Each row of a before or after table is a point. One or more steps were done to the points. Then noise was added and the rows were shuffled. The steps act on columns, c1 being the first. Write out the steps. A step turns or swaps two columns, mirrors them in a line or flattens them onto one, adds a multiple of one to another, or multiplies or shifts one. Angles are multiples of 10 degrees, from the lower column toward the higher: turns from -170 to 170, lines from 10 to 170 but not 90. Use the fewest steps. Two steps may share a column if one is a turn and the other turns, adds or multiplies; they go together, in the order done. Otherwise the lowest column goes first.

Before (11 x 2):
[[  2  41]
 [ 21 -18]
 [ 36 -12]
 [  9 -26]
 [ -3  27]
 [-27 -37]
 [-33  11]
 [-12  -8]
 [ -3  13]
 [ 48  32]
 [-12 -21]]
After (11 x 2):
[[ -8  74]
 [-69  75]
 [ 42  38]
 [ 17  31]
 [ 72  49]
 [-24  40]
 [-51  22]
 [  5  98]
 [ -7  85]
 [ 96  95]
 [-23  53]]
Steps: multiply c1 by 2; shift c2 by 60

Before:
[[ -7 -14   2]
 [ -4  11  -6]
 [ 19 -19   3]
 [ -6 -14 -95]
 [  2   6   0]
 [-13  -5 -16]
 [ -6 -20 -11]
 [-12   6 -24]]
After:
[[-14  11   1]
 [-42  -5   6]
 [-43   6  -2]
 [-17 -15  11]
 [-22 -20  -1]
 [ 51 -19 -28]
 [-63 -14 -73]
 [  6   5  -2]]
Steps: multiply c1 by 3; turn c1 and c3 by -30 degrees

Before, 14 rows:
[[-14 -21  28  12]
 [ 66  66  55 -28]
 [-60  16 -46  47]
 [ 54  25 -14 -73]
 [ 32 -13 -30 -53]
 [-32   2  58  32]
 [-28  -9 -24 -50]
 [-26 -23   4  27]
 [ 25 -14  59 -23]
 [ 13  10  -9 -54]
 [-52  19  17 -69]
 [ 62 -22  37  11]
 [  2  27 -52 -67]
 [ 59  62  20  30]]
After, 14 rows:
[[  0  27  31  36]
 [  0 -65   4 -12]
 [ -2 -45 -37  34]
 [ -2 -52  21  69]
 [  1  50  28  14]
 [  0 -30  23 -25]
 [  0  37  36  53]
 [ -2  48  29  19]
 [  1 -25  17 -26]
 [ -1   6  55  52]
 [ -1  14 -64 -12]
 [  3 -36  58   2]
 [  2  70  15  56]
 [ -2  -9  -5 -32]]
Steps: multiply c1 by 0; turn c2 and c4 by 120 degrees; turn c2 and c3 by 60 degrees

Before (9 x 6):
[[ 19   9 -34 -26   0  16]
 [ -6 -18  14 -69  17  32]
 [ 14 -28  34  65 -64  19]
 [  6  52 -17  -5 -42 -69]
 [  5 -53   8  50 -65 -21]
 [ 20  42 -37  -2  13 -15]
 [ 42  15  -3 -26 -20  34]
 [-41 -30  37  39 -46  11]
 [  7  18 -42 -43 -23  44]]
After:
[[ 31  43 -17  -3  29 -74]
 [ 18 -15 -34 -67 -15  31]
 [ 68  34 -17 -25 -24  33]
 [ 44  20  81  65 -77  21]
 [ 49  16 -55 -27  -6  18]
 [ 39  41 -73 -44 -23  35]
 [ 52  18 -40  -5  41 -13]
 [-11   5  61  40 -58  13]
 [ 39  -4  40  49 -74 -21]]
Steps: shift c1 by 30; add -0.5 times c6 to c5; turn c2 and c5 by 40 degrees; add 0.7 times c4 to c3

Before, 10 rows:
[[  6 -67   4   5 -18   5 -37   2]
 [-29   0 -18 -35  24  -6 -27  29]
 [ 36   5   0 -28  10 -24 -10  26]
 [-31 -44 -29  -2  44  10   7  21]
 [ 30 -23 -10 -14  52  15 -33 -41]
 [-10   0  22  41  20 -34  -3   4]
 [-13  11  -5 -13 -26  14 -12  -5]
 [-19 -23  -3 -28  -4 -53 -37 -40]
 [  6 -24  43 -34  18 -49  39  19]
 [-31 -16 -27  25   9   9  25  22]]
After (10 x 8):
[[-18  -5  -3  34  -5  24  -3  59]
 [  8  46   6  50 -18   2  11  -5]
 [-31  26 -27  35  46 -25  43 -24]
 [-29 -26 -18  22  25   2  -4 -24]
 [-16 -18  -5   0 -24 -17 -13  -5]
 [-32  27 -27  -2   9 -23  20 -26]
 [ 27   4 -10  26  53 -41  -7  29]
 [  4 -10  42  39  20  96  80   7]
 [ -8  32  23 -27  20  52 -30  11]
 [ 36 -23   0  15  11  34   5 -10]]
Steps: turn c2 and c4 by -130 degrees; add 1 times c4 to c7; turn c6 and c8 by -150 degrees; add 1 times c3 to c6
